Every row gives one point. Examples show where two turns around zero, p and q, send a point. Write where each new point lands after one turn and then the other. Backwards means that the second turn is done in reverse. Each puzzle has new turns, and all numbers are rounded.

Turn p:
[-10   6   9] => [ -5 -12   7]
[-41 -44  14] => [-40 -27 -39]
[-21  11  12] => [-13 -19  13]
[38 38 40] => [ 55 -24  29]
[ 35 -10 -76] => [ 3 84 -9]
Turn q:
[-38 -11   4] => [  0 -24  32]
[  7 -20 -27] => [ 19 -20 -20]
[ 18  61 -58] => [-58 -16 -62]
[-20  20  18] => [-23   5  24]
[-27  -8  33] => [ 3  5 43]
[ 60 -41  31] => [ 58  51 -16]
Where do these land?
p, then q: [ 68  20 -25] => [-29  57 -40]
q, then p: [-48 -21  -8] => [ 11 -27 -44]
q, then p: [-31  14   5] => [-13 -30 -11]
q, then p: [58 -8 -2] => [12 47 33]
q, then p: [-48  -6  30] => [ 14 -54 -14]

Turn p:
[ -9 -11   0  20] => [-17   3  13 -10]
[-39  19   3  13] => [  8  33  12 -28]
[ -9 -37  -5 -28] => [  7 -41  -6 -22]
[-7 17 25  4] => [17 16 20  6]
[-21  17  -9   5] => [  4  23  -5 -16]
[  9   6 -14   6] => [-11   6 -12   6]
[ 76 -10   0 -20] => [ -7 -39 -23  65]
Turn q:
[ 13  23 -12  -4] => [ 27 -10  -1  -1]
[29 23 42 26] => [ 13   5  32 -51]
[-34 -25 -14 -30] => [-31  -9 -32  29]
[-21  -9   6  20] => [-13  27  -7  -4]
[ 14 -12 -22 -13] => [  4 -13   8  27]
Where do these land?
q, then p: [-9 12 -5 32] => [ 14  19 -16  22]
q, then p backwards: [-16 -23  11 -37] => [ 27 -30 -24  10]
p, then q: [-13   3 -23  16] => [  7  -9 -29   3]
p, then q backwards: [ 30 -16  33   8] => [ 31 -28 -17 -16]
p, then q: [-13  -4 -35 -37] => [ 10 -21   1  47]
p, then q: [20 28 19 18] => [ 20  25   5 -29]

Turn p:
[-62  -4  -1  22 -72  17  -1  10] => [ -4  45 -20  67 -12 -49 -13 -17]
[-17 -31  38  28 -52  30  -6  56] => [ 50  12  25  66 -29 -43   5   1]
[ 29   2 -28   9   6  32 -10   1] => [ 13  -5 -13 -34 -32  -9  13 -11]
[ 69  36  11  -6  53 -28 -12 -56] => [ -8 -58   0 -64  36  55   4 -35]
[-12  30  -3  13  45 -20  13   7] => [  5  31   4 -22  29  37  11   5]
[-17  57 -36 -25 -37 -76 -15  52] => [ -7  51  28 -32  71 -59 -49   4]
[-46 -33  33 -24  -6  55 -11  10] => [-22  11  31  54 -59   3   9   8]
[ 58  -2   8 -17  35  10  47 -33] => [-12 -57 -12 -32  11  25  53  13]
[ -2 -56 -22   0  29 -19  -6 -47] => [-14 -29 -43  -4 -18  40 -34  32]
Turn q:
[ 23  16 -54  26   6 -11 -30 -29] => [ 23 -14 -45  32 -17 -22  -1 -42]
[-33 -15 -45 -52 -45  37 -23 -35] => [ 28  63 -60 -42 -31   5  -5   9]
[-40  47  -5 -55 -50   1 -27  33] => [-24   0 -43 -77   1 -29 -30  32]
[ -9  46  15 -49  20 -20 -13  70] => [-72 -43 -13 -32   6   3 -39  29]
[ -4  -4  25  -7  30   6  16 -44] => [ -1   9   8  -2  14  39  38 -22]
[ 10  -3 -42  49  39  27  31 -35] => [  9  12 -15  70  -9  -5  55 -15]
[ 30 -59  18   4  56  45 -11  -5] => [-26  46  41  46 -24  44  -5 -31]
[ 32 -48  11 -23 -38 -16  24   7] => [ 42  16  22   4  20  27 -42  29]
[ 39  47  43  52 -23 -25  22  25] => [ -2 -43  38  13  68 -50  -6  -5]
[-47 -28  32  55   5 -44  10  12] => [ 24 -45  66 -12 -28 -11  33  13]
Where do these land?
q, then p: [-12  37  12 -33  -7   2 -69  -9] => [-76  -4  -8 -11 -10  -4 -40  -1]
p, then q backwards: [ -4   7 -39 -27  61   3 -13 -19] => [-38  -8  24 -63  12   6 -15  10]
p, then q: [ -5  16 -27  21   8   8  27 -31] => [  0   7 -45  16  -8   2  21  21]
p, then q backwards: [ 15  36  -6 -33  27  30  19 -22] => [-43  24  34  -8  34  11  -5 -12]
q, then p backwards: [ 46  -6 -59  41  48  32  21 -36] => [-54  -9  49  50 -43  34  30 -23]
q, then p backwards: [ 33   3   6  41  -5 -37  36  49] => [ 15 -38  49 -29 -34 -38   7  19]
p, then q: [-64  12  67 -30 -18 -13 -63 -32] => [  3  18  45 -42 -25 -41  56 -74]
p, then q: [ 22  13 -63  35 -22  16  40  74] => [ -1 -69 -44  23  56  19 -44  32]
p, then q: [ 23 -45  17  -2 -52 -27  14   6] => [ 23 -35  37  35 -37   2 -28  -7]
q, then p: [  5 -58  51  27 -24   9  19  37] => [ 32 -17  71  32  22  16  10 -30]
q, then p: [-60 -13  41 -40 -16 -25 -31 -17] => [-64 -34  43   3 -22 -35  14  12]
